Each row is a point. Before rounding, the points of a table are all equally far from one centre. They may lie mostly on one side of it. Write the centre, to within rounding.

Points (8 x 2):
[[ 4.1  0.7]
 [ 3.6  2.5]
 [ 3.7 -0.3]
 [ 4.0  0.6]
 [ 3.3  2.9]
 [ 4.1  1.4]
 [ 3.5  2.7]
 [ 0.9 -1.4]]
Centre: [1.6 1.1]

Points (7 x 4):
[[ 2.4 -3.5  2.4 -3.7]
 [ 3.2 -2.2 -0.3 -2.0]
 [ 3.3 -2.5  3.6 -1.5]
 [-1.8 -3.9  1.2 -4.9]
 [ 3.2 -3.6  2.5  1.5]
 [ 2.3 -3.4  1.7 -3.9]
 [ 2.7 -1.2  1.5 -3.2]]
Centre: [-0.9 -2.6  1.5 -0.4]

Points, 11 rows:
[[ 0.7 -1.2  0.1 -0.7  0.6 -7.2]
 [ 2.5  0.0  0.8 -3.3  0.0 -5.0]
 [ 2.7 -3.5  0.8 -1.7  2.0 -4.4]
 [ 3.6  1.4  0.3 -1.8  0.7 -5.0]
 [ 1.1 -1.0  2.8 -1.6 -1.0 -4.8]
 [ 0.5 -3.0  0.5 -2.2 -0.4 -5.9]
 [ 1.4 -4.1  0.4 -1.7  1.6 -5.0]
 [ 0.8 -3.0 -1.4 -1.7 -1.4 -6.4]
 [ 2.1 -1.5 -0.7 -3.9  1.4 -4.8]
 [ 0.9 -2.8  0.5 -2.4  3.0 -4.8]
 [ 0.0 -0.9  1.9 -2.1  1.4 -5.5]]
Centre: [ 0.4 -0.7 -1.5  0.4  0.2 -1.9]

Points, 15 rows:
[[ 1.9  5.4 -2.6 -2.1 -0.7 -4.2 -3.9 -0.6 -1.5]
 [ 3.9  4.5  0.7 -3.0  1.8 -2.6 -1.0 -0.9 -1.7]
 [ 3.2  3.6 -2.9 -3.0  1.5 -3.2 -2.4 -1.7  1.3]
 [ 4.5  3.3 -0.3 -2.9  2.3 -1.9 -4.1 -1.5 -1.1]
 [ 1.5  4.4 -3.5 -3.1  3.4 -2.2 -2.5  1.7 -1.9]
 [ 1.9  3.6 -4.1 -1.3  2.9 -2.9 -2.8  4.7 -1.4]
 [ 4.7  2.3 -2.0 -0.8  4.1 -1.1 -2.3 -0.4  0.7]
 [ 4.6  3.0 -2.6 -0.8  1.5 -4.9 -3.3 -0.3 -0.2]
 [-0.9  4.7 -3.5 -3.2  3.1 -0.8 -2.0  1.2 -0.1]
 [ 1.0  2.8 -2.1 -4.1  3.6 -3.2 -2.0 -0.7 -1.3]
 [ 2.4  4.7 -1.6 -2.0  3.1 -2.7 -1.6 -1.4 -1.2]
 [ 1.3  3.2 -3.3 -2.7  2.1 -3.8 -4.4 -1.3  0.4]
 [ 1.6  5.7 -2.5 -3.9 -1.3 -4.1 -1.8  2.0  0.9]
 [ 1.7  3.3 -1.4 -0.6  2.8 -6.2 -1.9  0.7  0.7]
 [ 3.7  1.2 -2.9 -2.8  3.8 -1.8 -4.6  0.5  1.2]]
Centre: [ 1.0  1.0 -0.4 -1.0 -0.6 -1.2 -2.3  2.0 -0.3]

Points (16 x 11):
[[ 2.8 -2.5  3.0 -5.6  2.3  2.6  1.5 -2.6 -2.8 -1.8  0.0]
 [ 2.6 -1.6 -1.9 -3.0  0.8  5.9  5.3  0.2 -3.0  0.6  0.8]
 [ 0.5 -4.8 -1.3  1.9  5.3  2.6  4.2 -3.3 -1.0  0.3 -1.8]
 [ 2.5 -5.6  0.0 -3.2  3.0  3.0 -0.8 -2.6 -1.5  1.8  1.8]
 [ 2.6 -0.4  2.5  0.0  0.3  4.9  4.6  2.6 -0.7 -2.1 -1.2]
 [ 0.4 -3.1  0.3 -0.4  2.8  1.2  1.0 -0.1 -3.3 -4.9  1.2]
 [ 1.5 -0.6  0.3  0.0  2.6  3.0  3.6 -2.0 -6.2 -2.8 -0.9]
 [-2.0 -3.5 -0.8 -2.7  6.0  2.5  1.7 -4.2 -0.9 -2.3 -1.9]
 [-0.7 -1.9 -1.3  1.6 -1.5  4.1  3.5 -6.0 -1.6 -0.3  0.5]
 [ 4.2  2.8  0.1 -2.5  0.5  4.4  5.5  0.5 -2.6 -2.0 -3.3]
 [ 1.0 -1.2  0.2 -1.1  5.4  4.1  3.9 -0.8 -1.1 -1.7  2.5]
 [ 0.6 -5.1 -2.1 -1.3  5.6  2.7  3.6 -1.7 -1.4 -2.8 -2.8]
 [ 2.1 -2.5  0.6 -3.2  0.9  4.4  6.2 -3.4 -2.5 -2.3 -2.0]
 [ 1.9 -1.9  5.4 -1.5  2.5 -0.8  0.8 -1.1 -0.8 -2.6 -1.4]
 [-1.9 -3.8  0.5 -3.3 -1.3  4.4  2.1 -2.4  0.2 -0.2  1.8]
 [ 1.7 -1.4 -0.1  0.7  0.3  6.0  3.5 -2.6 -3.9  2.1  1.4]]
Centre: [ 1.6 -0.3 -1.3 -1.1  1.1  1.8  0.6 -1.4 -0.1  0.2 -2.4]

Points (19 x 14):
[[-3.6  1.1 -0.6 -2.0  1.1  3.3  1.5 -2.0 -3.2 -4.2 -0.3  5.5  3.6 -0.2]
 [-5.4  0.5 -1.2 -4.0  1.4  1.8  0.8  1.7 -0.2 -5.2 -1.4  5.3  3.4 -1.3]
 [-4.7  3.1 -0.9  0.2  3.8  0.7 -0.7 -0.9 -2.7 -4.6 -0.9  0.5  2.3  0.9]
 [-2.1  0.6 -2.5 -3.8  5.6  1.1  0.9 -1.9 -1.5 -6.3 -0.4  2.3  1.8 -0.6]
 [-2.4  2.2 -3.4 -4.3  3.6  2.2 -0.4 -4.8  0.6 -2.6  1.4  1.0  0.2  0.0]
 [-6.1  2.9  2.0 -0.3 -0.3  1.5  3.9 -1.8 -0.4 -6.3 -0.7  1.5  1.7 -0.7]
 [-4.1  1.9 -4.2 -0.5  3.5  2.8  1.9 -2.3  0.6 -3.3 -1.3  2.5  1.6 -3.1]
 [-3.8 -2.7  1.2 -1.1  2.2  2.4  3.4  0.0 -2.8 -5.8 -0.6  3.6  2.2 -0.1]
 [-3.1 -0.6 -1.3 -5.7  2.2  3.6  1.9 -2.5 -0.4 -4.5  3.1  2.8  2.2 -1.2]
 [-2.6  0.5  0.1 -2.5 -1.1  3.3  1.2 -0.6 -3.7 -7.9  1.5  2.7  1.3 -1.3]
 [-2.9  2.4  0.0 -3.0  4.3  1.4  3.0 -0.8  2.1 -5.3 -0.8  4.1  3.3  0.7]
 [-3.7  0.4 -1.3 -2.8  0.7  2.3  2.8 -3.2 -0.8 -8.5 -1.1  1.4  1.6 -0.5]
 [-2.5  4.5 -0.5 -2.1  3.2  2.2  0.9  0.2  0.1 -4.3 -0.8  3.6  3.3  2.5]
 [-2.5  0.1 -4.3 -2.6 -0.2  3.9 -1.9 -2.8 -1.0 -5.0  0.8  3.5 -0.2  1.2]
 [-4.4  0.7 -0.4 -1.2  3.7  3.9  3.8 -1.1  1.1 -5.0 -0.5  2.0  1.7 -3.3]
 [-2.8 -1.1 -1.1 -1.8  2.9 -2.2 -1.2  3.0  0.8 -5.7  1.5  3.1  3.1  1.1]
 [-3.7 -1.4 -1.8  1.2  1.4  1.8  0.2  0.3 -2.9 -4.6 -1.3  0.2  3.8 -0.2]
 [-4.7  2.5 -2.3 -2.9  2.8  3.8  0.1 -2.5 -0.9 -5.1  2.0  0.6 -1.7  1.5]
 [-2.9  0.5 -0.8 -4.6  4.7  2.9  3.2 -1.8 -2.7 -3.5  2.3  3.5 -0.6  0.7]]
Centre: [-2.1  0.6 -0.5 -1.9  0.2 -0.1  1.2 -0.4  0.1 -3.0  0.2  2.0 -0.4 -0.6]

Points:
[[-1.1  2.4  1.0  0.5 -0.7 -2.6 -2.6  1.1 -1.3  1.1  4.8 -0.5 -2.0 -5.6
  -0.2 -0.9 -0.1 -4.4  0.3 -3.8]
 [-1.9  0.7  1.5  2.6 -2.1 -3.3 -2.6 -1.4 -0.8 -0.1  4.8 -2.2 -0.3 -4.2
   0.9  2.8  2.0 -1.4  3.3 -6.8]
 [-1.4  5.2 -2.0 -0.5  2.6 -2.5 -4.2 -1.7 -0.8 -1.2  2.3 -2.5  0.1 -4.8
   2.3  1.0 -4.5 -0.1  3.7 -7.2]
 [ 0.1  3.9 -2.0 -1.1 -2.2 -2.8 -2.5  0.4  1.6 -2.8  4.8 -0.7 -0.3 -5.6
   0.6 -0.2  1.6 -2.1  6.3 -2.7]
 [ 1.7  4.3 -1.8  0.0  2.8 -1.0 -0.5 -0.5 -1.7 -3.2  6.0  2.1 -0.5 -4.1
   0.8 -0.6  0.0 -2.0  1.1 -4.8]
 [-1.2  3.2 -0.5  2.1 -2.3 -3.4 -0.5  1.1 -2.2 -2.3  2.6 -0.8  0.6 -7.7
   0.9  2.2  2.3 -1.9  1.2 -7.2]
 [-1.1  1.4 -2.7 -0.9 -1.7 -4.2  0.2  0.0 -1.2 -2.7  7.1  0.0 -1.2 -3.3
  -1.4  1.3  1.8 -2.1  2.5 -5.3]
 [ 2.2  2.5 -0.4  1.1  0.1 -4.1 -2.9  4.1 -1.3 -2.9  4.8 -0.5 -1.0 -4.1
  -0.4  1.6  2.9 -1.1  1.8 -4.0]
 [ 0.8  2.1  0.1 -2.0 -1.7 -1.8 -2.8 -1.6 -1.9 -1.5  3.6  1.3  0.4 -5.8
  -4.0  2.3  2.9 -1.8  3.0 -4.2]
 [-0.7  2.9 -1.9  3.0  4.8 -2.0 -1.1 -0.4  0.6 -2.4  4.7 -2.2  1.4 -6.2
  -1.7  0.6 -0.5 -1.3  5.7 -2.3]
 [-2.1  3.3  3.6  1.6 -0.8 -4.9  0.4 -1.6 -2.5 -3.2  2.4  0.5 -2.6 -3.9
  -0.2  2.3  0.8 -0.1  2.2 -5.3]
 [ 3.3  5.2 -0.1  0.3 -0.1 -1.8 -5.7  2.0 -3.0 -0.8  2.1  0.0  0.5 -4.1
  -0.5  2.8 -1.6 -2.0  1.7 -3.5]
 [-0.4  6.7 -0.9  4.0 -1.0 -3.3 -0.5  2.7 -0.6 -2.3  3.7 -1.8 -2.6 -3.5
  -3.1  1.0  0.4 -0.4  1.7 -3.2]
 [ 2.2  2.8  1.4  1.6 -1.0 -2.8 -1.4 -1.7  1.1 -2.5  4.9 -3.8 -2.0 -2.6
   0.4  2.4 -1.2 -3.5  3.3 -0.5]
 [ 2.1  4.6 -1.0  1.8  1.2 -2.2 -4.3 -1.5 -0.1 -3.7  4.3 -0.9  0.0 -5.1
   2.3  3.2  2.3 -0.2  3.6 -4.4]
 [ 0.8  5.0 -0.8  0.2  1.4 -3.4 -1.6  1.9 -1.7 -0.8  4.3  0.3 -0.8 -4.9
   1.0  4.4  1.8 -0.4  4.2 -5.0]
 [ 1.0  3.8  2.1 -2.6 -0.6 -4.1 -1.7 -0.5  0.3 -1.6  1.7 -0.5 -4.7 -4.7
  -0.3  2.2 -0.9  3.5  1.9 -4.4]
 [-0.8  4.9 -1.2  0.4 -0.1 -3.9 -2.4 -1.5 -1.1 -1.3  4.0 -2.8 -5.0 -4.4
  -1.6  1.2  1.2  1.2  5.5 -3.0]
 [ 1.0  1.5 -0.2 -0.4  0.5 -4.6 -2.3  1.5 -1.4 -1.7  6.2  0.2  1.2 -3.8
   1.5  5.1  0.5  0.1  2.0 -4.5]
 [ 2.2  4.3 -3.3  0.8  0.3 -5.8 -2.8  3.6 -0.7 -1.8  3.2 -0.1  0.4 -5.4
   1.3  0.4  2.7 -0.2  1.3 -3.1]
 [ 0.3  4.7  0.0  1.3  0.0 -3.6 -3.8 -1.5 -0.6 -2.8  2.6  2.8 -3.1 -2.7
   0.3  2.8 -2.9 -0.5  3.3 -1.6]
 [ 1.5  0.6 -0.4 -0.8  4.2 -2.6 -1.6  0.1 -1.3 -4.6  3.9 -2.8 -2.6 -5.8
  -0.8  2.6  2.4 -2.5  0.7 -4.1]
 [-0.8  2.6  0.2  2.5 -0.1 -5.0 -2.9 -0.7  0.0 -4.3  3.8 -1.4 -5.1 -5.1
   0.7 -0.1  0.7  0.8  2.8 -2.6]
 [-1.4  6.1  1.9 -0.2 -2.9 -2.0 -1.5 -0.9 -0.1 -3.2  1.4  0.6 -2.9 -7.1
  -0.4  0.1  2.4  0.5  3.0 -3.2]
 [-0.2  3.4  4.1  0.4 -2.0 -1.4 -3.1 -1.6 -0.5 -3.1  3.4 -1.5 -1.5 -1.9
  -1.7  2.2  0.7 -1.5  4.1 -5.8]
 [-0.2  3.6 -0.7 -1.2  2.2 -3.4 -4.4 -0.5  2.7 -4.1  4.7 -0.9 -1.9 -5.3
   1.2 -0.8 -0.2 -1.0  3.6 -3.2]]
Centre: [-1.9  1.5 -2.0 -0.3  0.1 -0.3 -0.8 -0.2 -1.0 -1.8 -0.2 -2.4  0.7 -2.1
  0.4  0.8  0.1  0.8  1.1 -1.9]
